Each row of a before or after table is a point. One or more steps were done to the points. Then noise was added and the rows were shuffled. The steps act on how far a point lies along the listed directions, d1 being the first. Write out the steps. A step turns or swaps two directions, mirrors them in a line or flattens them onto one, adds a multiple of one to another, or multiplies one. Angles are multiples of 10 degrees, from the lower direction toward the higher: turns from -170 to 170, lines from 10 to 170 but not 90. Use the fewest steps. Two steps may share a direction if one is a turn and the other turns, adds or multiplies; they go together, in the order done. Otherwise the lowest direction goes first.
In the rows, 128 means zero.

Directions:
(1): [179 110]
(2): [110  77]
Before (9 x 2):
[[164 180]
 [143 122]
 [151 101]
 [ 96  87]
 [138 129]
 [ 49 122]
 [ 52  96]
 [113 108]
 [106  69]]
After (9 x 2):
[[152 129]
 [201 165]
 [133  90]
 [181 122]
 [189 108]
 [121 119]
 [ 65 133]
 [123 113]
 [183 186]]
Steps: swap d1 and d2

Directions:
(1): [163 146 200  92 152 132]
(2): [ 93  71 167 113  84 107]
(3): [112 132 105  63 109 186]
Before (8 x 6):
[[ 93 143  39 123 129 185]
 [ 80  94  89 135 106 102]
 [127 158 101 131 151 126]
 [112  82 147  92 109 128]
 [ 89 101 117 123 117 133]
 [ 81 127  64  87  91 175]
 [180 125 181 112 157 133]
 [102  98 113 122 100 122]]
After (8 x 6):
[[126 154 102 134 151 127]
 [105  97 109 108  98 127]
 [184 122 187 127 157 125]
 [103  91 141  73 102 145]
 [ 61 128  44  22  72 226]
 [ 76 140  22  81 115 220]
 [ 86 101 119 109 118 141]
 [ 76  93  94 125 111 104]]
Steps: multiply d3 by 2

Directions:
(1): [151 108 153  74 153 154 133 148 186 200 112 178]
(2): [144 178 103  70 115 126 144  99 106 106  37 135]
Before (10 x 12):
[[120 101 126 129 138 124 145 150 160 139 144 131]
 [145 166  92  69 125 124 140  86  92 101  64 128]
 [137 149 119  67 143 144 133 121 141 132  93 140]
 [129 139 121 113 113 128 151 115 112 127 100 139]
 [133 143 133  49 133 144 133 131 122 151  52 140]
 [150 100 144  97 158 150 129 149 184 199 117 166]
 [112  97 152 156 153 133 121 156 167 158 182 117]
 [130 201  84  70 102 114 131  89  65  65  36  98]
 [138 146 107 127 148 132 137 128 119  90 133 112]
 [112 137 132 124 122 127 137 128 126 127 134 135]]
After (10 x 12):
[[114 107 121 154 128 117 143 143 139 112 151 114]
 [102 122 130 186 132 108 125 128 117  98 172  77]
 [162 130 128  44 156 154 130 120 154 176  94 171]
 [131 122 134 104 123 134 149 123 132 154 114 152]
 [118  77 144 176 145 131 116 157 160 160 198 125]
 [142 143 114 105 156 133 139 129 131 105 118 123]
 [132 114 140  86 154 148 130 144 167 165 150 145]
 [162 161 125   6 146 150 131 130 162 176  38 168]
 [116 140 130 122 125 124 133 124 125 130 131 137]
 [124  91 161  81 152 156 121 168 161 192 128 147]]
Steps: turn d1 and d2 by -70 degrees

Directions:
(1): [103 195  99  86 122  74 162 104  58 141 105  76 115  47 106 114 102 174
 129 123 115 164 173 138]
(2): [100  86  76 200 138 112 130 175 137 123  50 136 129  44 154 146  99 134
 153 143 123  98  62 152]
(3): [165 149  92 115  97 215  62 126  97 123 125  59 139 133 117 169  86 157
 170  99 171  66 129 122]
Before (9 x 24):
[[159 225 138  43  99 178 106  72  72 153 188  37 130 162  71 134 114 155
  128 105 167 147 200 108]
 [195  89 197 110  85 195  65 139 180  94 173 135 149 249 136 140 145  95
  138 115 168  86 122 103]
 [117 150 128 109 131  97 142 109  91 124 112 105 131  76 117 124 110 146
  138  96 139 142 149 118]
 [ 86 134  95 152 108 114 150 122  89 149  85  91 122  74 129 132 110 169
  127 120 147 143 112 145]
 [157  23 138 228 117 194  67 156 222  92 116 168 149 184 169 154 141  73
  143 150 142  36  35 128]
 [110  97  77 129 115 126 119 159 107 110  83 130 147  80 138 148 106 158
  163 126 141 109 115 133]
 [116 144 113 122 110 181  82 116 108 101 121  88 147 123 124 160 106 153
  151 116 151  93 120 156]
 [129 155 125 134 105 107 138 104 100 120  97 131 131  56 125 131 107 139
  122 132 130 128 149 119]
 [162 195 181  58 146 138 153  70 108 159 194  80 106 213 128 113 143 118
  111 119 139 168 206 118]]
After (9 x 24):
[[158 194 182  57 146 138 151  69 111 160 194  79 104 213 127 113 142 119
  114 119 139 167 208 122]
 [152 236 134  37  99 168 113  66  57 157 181  28 128 145  65 132 107 165
  125 105 165 158 209 109]
 [ 86 139  93 151 106 113 150 121  89 151  84  90 124  71 126 131 113 169
  128 119 147 145 114 144]
 [192  98 196 106  81 188  68 135 171  97 170 130 148 238 132 137 143 101
  139 115 164  91 126 103]
 [130 158 127 134 104 107 138 105 101 119  97 133 131  56 125 132 105 138
  121 133 132 129 151 120]
 [117 147 130 110 130  96 142 108  93 121 109 104 131  75 112 126 111 146
  137  93 139 143 150 119]
 [110 103  75 126 115 122 124 160 104 110  82 129 148  74 137 148 102 160
  163 128 139 115 117 136]
 [114 154 106 114 110 174  90 113  98 103 118  79 143 112 123 157 101 158
  151 114 149 100 129 154]
 [158  28 135 222 115 190  69 155 218  92 116 164 145 176 165 150 140  79
  145 149 142  39  38 128]]
Steps: add 0.3 times d3 to d1
